Every row gives one point. The window is the flat piece filled in between its corners: a triangle in 3 columns, a solid with four corners in 4, and so on. A path goes straight from each point to the next, and from the last back to the first. After which points does the path pass through the window?
(in the rows, 128 means zero)

Window, 3 rows:
[[ 84 136  81]
 [120 126 171]
 [143 119 114]]
Path:
(1): [114 152 125]
(2): [ 92 160 107]
(3): [ 95 116  96]
(4): [103 112 158]
(5): [141 152 160]
(6): [129 147 138]
(7): [ 83 108 134]
(8): [ 72 110 112]
Through the window after points: 2, 4, 6

Window:
[[187 130 150 133]
 [150 117 127 134]
 [147 142 117 105]
 [ 75 139 160 146]]
Path:
(1): [170 117 175 118]
(2): [177 146 118 151]
(3): [152 174 114 126]
(4): [143 117 125  99]
(5): [162 129 152 111]
(6): [146 142 144 153]
(7): [125 166 128 146]
(8): [198 115 154 128]
(9): [185 117 169 114]
(10): [165 147 121 158]
(11): [160 119 121 176]
(12): [183 123 139  89]
(13): [150 139 135 102]
(14): [131 143  90 128]
(15): [127 136 143 159]
(16): [ 98 129 153 124]
Through the window after points: 1, 3, 7, 9, 13, 15

Window, 6 rows:
[[162  98 129 102 147 140]
 [105 109  78  86  58 100]
 [136 116 142 144 141 102]
 [125 101 157 140 129 141]
 [148 169 125 135 130 131]
 [118  75 107 136 120 141]]
Path:
(1): [156 106 120 116  80 130]
(2): [167  97 153 137 101 115]
(3): [ 89  99  94 140 137 139]
(4): [127 152 114 123 143 125]
(5): [169 127 136 132  79 134]
(6): [134 100 111 134  76 128]
(7): [ 83 110  71  60  98  94]
(8): [113 132 128 123 146 107]
Through the window after points: 4, 6

Window (8 x 8):
[[141 139 153 117 149 106  92 114]
 [ 93 119 145 178 106 194 133 132]
 [117 117 135 135 136 123 138 147]
 [118 182 177 134  90 127 207 145]
 [174 162 104 165  81 166 135 135]
 [140 153 108 141 107  97 144 106]
 [158 135 128 169 121 135 146 117]
 [113  94 158 103 152 175 123 116]]
Path:
(1): [135 118 198 126  91 117 141 106]
(2): [118 132 116 129 148 160 136 129]
(3): [115 169 146 112 163 147 139 127]
(4): [125  54 155 134  99 160 133 121]
(5): [163 101 122 142  74 132 145 135]
(6): [123 190 124 157 157 108 138  95]
(7): [134 158 130 156 127 124 155 121]
(8): [141 143 143 145  92 120 142 132]
Through the window after points: 1, 3, 5

Window, 9 rows:
[[164 119 140  94 113 118  92 154 146]
 [127  88  97 115 169 134 178  81 107]
 [ 97  69 155  94 114  82 117 130 136]
 [129 127  96 147 140 168  94 147  97]
 [103 143 145 104  97  88 126 121 153]
 [ 95  91 116 147 111 108 168  82 169]
 [128 142  92 161 106 172 143 178 114]
 [146 129 133 179 107 106 142 145 131]
 [125 153 152 174  91 158 173 114 144]]
Path:
(1): [155  83 131 135  94 117 133 131  84]
(2): [ 96 156 131 122 129 137  87 158 179]
(3): [ 98  90  95 130 201 130 164 124 124]
(4): [143 125 129 125  85 137 111 124 116]
(5): [127 127  95 145  79  92 154 114 105]
(6): [127 131 152 145 120 114 128 141 153]
(7): [107 125 118 156 129 134 143 127 147]
(8): [139 107 126 145  88 118 168 109 130]
Through the window after points: 3, 5, 7

Window (12 x 12):
[[120 142 178  96  79 113 108 130 141 134  95  92]
 [105 154 173  95 122 102 107 135 148  86 149 122]
 [154 151 109 195 123 143  91 115 115 184 147 147]
 [124  94  37 165 170 147 162 145 104 106 145 104]
 [164 112 123 176 144 138 162 123 144 148 164 118]
 [119 129 154 129 114 107 111  74 136  91  88 114]
 [106 122  79 210 180 154 166 161 136  91 127  83]
 [102 136 194 119 102  89 129 126  84  83 121 100]
 [ 92 115 124 169 134 148 140 116 131 170 150 143]
 [113 119 155 124 153  67 126 146 127 119 106 123]
 [139 126 120 165 131 158 154 152 128 120 120 161]
 [146 101 138 169 160 177 101 128 120 158 140 130]]
Path:
(1): [111  82 121 151  95 121 125 124 157 100 127 112]
(2): [119 139 132 134 156 131 147 138 118 120 126 106]
(3): [103 168 117 118 182 146 133 133 108 140 112 105]
(4): [135 100 136 181 106 116 127 112 141 122 137 131]
(5): [121  99 125 152 136 131 119 141 133 117 134 125]
(6): [112 170 110 162 149 143 148 126 103 121 112 101]
(7): [125 152 124 122 158 165 146 122 134 146 119  78]
(8): [125  85 148 185 102  72 106 128 122 103 149 151]
Through the window after points: 3

Window, 14 rows:
[[150 138 163 118 152 175 101 146 106 159 109 177 106 141]
 [132 140  96 101  97 131 177 155 152 104  93 128 177 133]
 [ 98 165  90  93 175 126 116 162 156 159  99 188 117 111]
 [131 117 111 144 141  93 127 129 172 124 146  69 133 135]
 [187 167 160 153 108 139 170 139  86 153 131 128 103  96]
 [ 87 161  92  84 134 145 167 160 165 124 109 127 109 156]
 [ 81 105  67 159 161 119 158 115 158  94 150  99 151 144]
 [145 137 179 125 136 101 149 133  82 113 132 115 119 109]
 [142 166 153 160 125 103 135 137  86 148 150 106 148 150]
 [ 76 104 131 161 149  90 162  98 192 145 152 121 140 150]
 [144 140 159 105  96 143 125 152  72 180 146 147 110  96]
 [ 94 118 110 175 124  90 109 113 146 109 122 127 106 153]
 [101 165 106  99 140 155 121 180 179 106 140 190 125 131]
 [135 169 139  97 130 140 120  89 126 150 139 159 115 119]]
Path:
(1): [107 138 144 119 132 135 126 143 147 130 128 130 133 114]
(2): [ 90 157 123 131 126 140 120 147 149 128 117 125 151  98]
(3): [144 142 131 128 150 107 147 136 110 144 138 145 112 148]
(4): [164 159 113 115 123  81 150 129 125 117 149 152  92 130]
(5): [ 82 118 121 157 146 168 145 125 139 141 126 102 164 125]
(6): [107 169 106 152 119 121 105 101 102 129  92  97 142  59]
(7): [141 114 150 105 139 116 185 175 168 144 179 149 125 222]
(8): [115 118  93 121 151  86 150 121 131  89 159 181 105 185]
(9): [107 164 134 127 147 147 123 154 156 181  95 107 146  75]
(10): [103 153 133 133 131 126 136 131 142 139 136 110 143 115]
(11): [139 111 101 130 143 111 145 158 127 111 127 158 107 159]
(12): [151 146 139 141 137 104 164 131 103 126 140 140 110 136]
Through the window after points: 2, 4, 6, 8, 12

Window (14 x 14):
[[102 134 165 134 140 130 183  92 132 128  94 127  95  89]
 [136 143 121 131 157 120 128  97 131 179 143  90 137 165]
 [110 149 115 177 120 114 153 172 121 169 103 124 108 208]
 [111 123 149 148 161 117 133 120 165 120 145 127 167 145]
 [127 165 132 101 155 150 160 136 146 135 110 108 131 168]
 [ 92 156 144 131 161  79 136 114 137  70  71 107  86  68]
 [105 102 103 103 156 140 113 132 159 159 116 132 137 123]
 [126 140 129  94  96 145 105  97 151 122 135 121 141 115]
 [116 158 126 132 149 129 148 103  87  93  74 127 143  85]
 [ 94 161 143 159 143 135 138 197 125 197 146 100 128 168]
 [140 130 152 105 146  82 152 138 103  96  94 139 106  86]
 [132 134 163 165 138 139 126 168 146 198  94  84 146 195]
 [168 141 107 141 152 166  96 137 157 137 145 139 122 131]
 [121 111 132 140 149 125 163 120 102  67 107  74 113 109]]
Path:
(1): [113 148 152 125 134 155  80 118 119 123 149 132 110 155]
(2): [117 124 113 127 159 106 166 125 150 154  94 102 133 113]
(3): [115 172 114 131 115  89 148 111 147 114 111  94 162 103]
(4): [118  92 155 128 188 179 134 138 117 136 117 152  59 143]
(5): [113 132 188 114 172 113  96 109 119 112 106 135 117 164]
(6): [116 140  88 156 123 143 176 144 138 140 110  84 134 100]
(7): [156 138 105 150 159 107 178 107 164 152 115 110 157 114]
(8): [ 87 138 162 120 132 143 113 158 115 118 117 117  93 164]
(9): [113 135 142 136 156 137 117 137 125 149 107 121 121 145]
(10): [153 157 126 143 124  82 184 126 185  76 115  96 136 103]
(11): [148 144 106 177 143 108 147 162 166 135 152 120 143 107]
(12): [110 138 141 111 146 140 124 117 115 135  97 103 124 159]
Through the window after points: 1, 9

Window:
[[149 157  83 147 158 180 105 109 145 152 136 173 119 116]
 [150 113 132 121 137 177  79 102 156 111 176 139 143 117]
 [ 81 107 126 114 127  81  70 145  65 160 128  90  88 144]
 [ 82 107 148 108 149  76 112 179 118 163 141 127  82 131]
 [ 86 131 119  98 102 152 121 106 143  92 124 136 107 145]
 [169 150 149 130 140 117 112 121 130 160 151 110  61 125]
 [ 54  90 122 124  84  95 122 156 101 151 146  80 125 111]
 [145 146 103 142 149 143 108 125 175 101 113 127 142 141]
 [148 140  97 137 200 113 107 108 161 139 194 112  69 110]
 [122  96 131 151 137 190 121  93 146 117 129 125 127 166]
 [148 171 107 119 145 164 134 109 155 121 163 148 142 179]
 [ 82 113 156 131 140 162 132  90 113  81 130 113 173 111]
 [ 79 127 132 143 118 178 109 159 106  89 133 108 129 138]
 [117  90 119 117 117 116 143 138  98  86 141 124 119 136]]
Path:
(1): [ 85 140  76  74 142 149 138 140 115 122 115  95 113 131]
(2): [104 111 120 108 142 120 126 141 101 134 133 116 114 134]
(3): [ 97 108 132 132 118 102  97 140 115 125 147 114  99 134]
(4): [ 61 150 135 167 119 113 117 131 120 118 149 147 110 133]
(5): [164 105  97  66 147 164 115 118 134 129 122  91 110 151]
(6): [103 118 106 119 171 166 130 112 140 116 103  97 122 118]
(7): [158 148 116 157 118 135  89 121 145 138 188 178 108 149]
(8): [120 140 125 176 103 126  92 139 105 102 168 122 103 179]
(9): [114 105 116  75 178 135 131 117 138 171 115 110 126  76]
(10): [123 106 121 106 119 126 123 151 118 116 137 100 129 113]
(11): [ 60 113 137 168 133 151 115  75 118 117 152 145 117 162]
(12): [111 110 145 149 130 154 109 104 133  99 149 138 149 136]
Through the window after points: 2, 6, 10
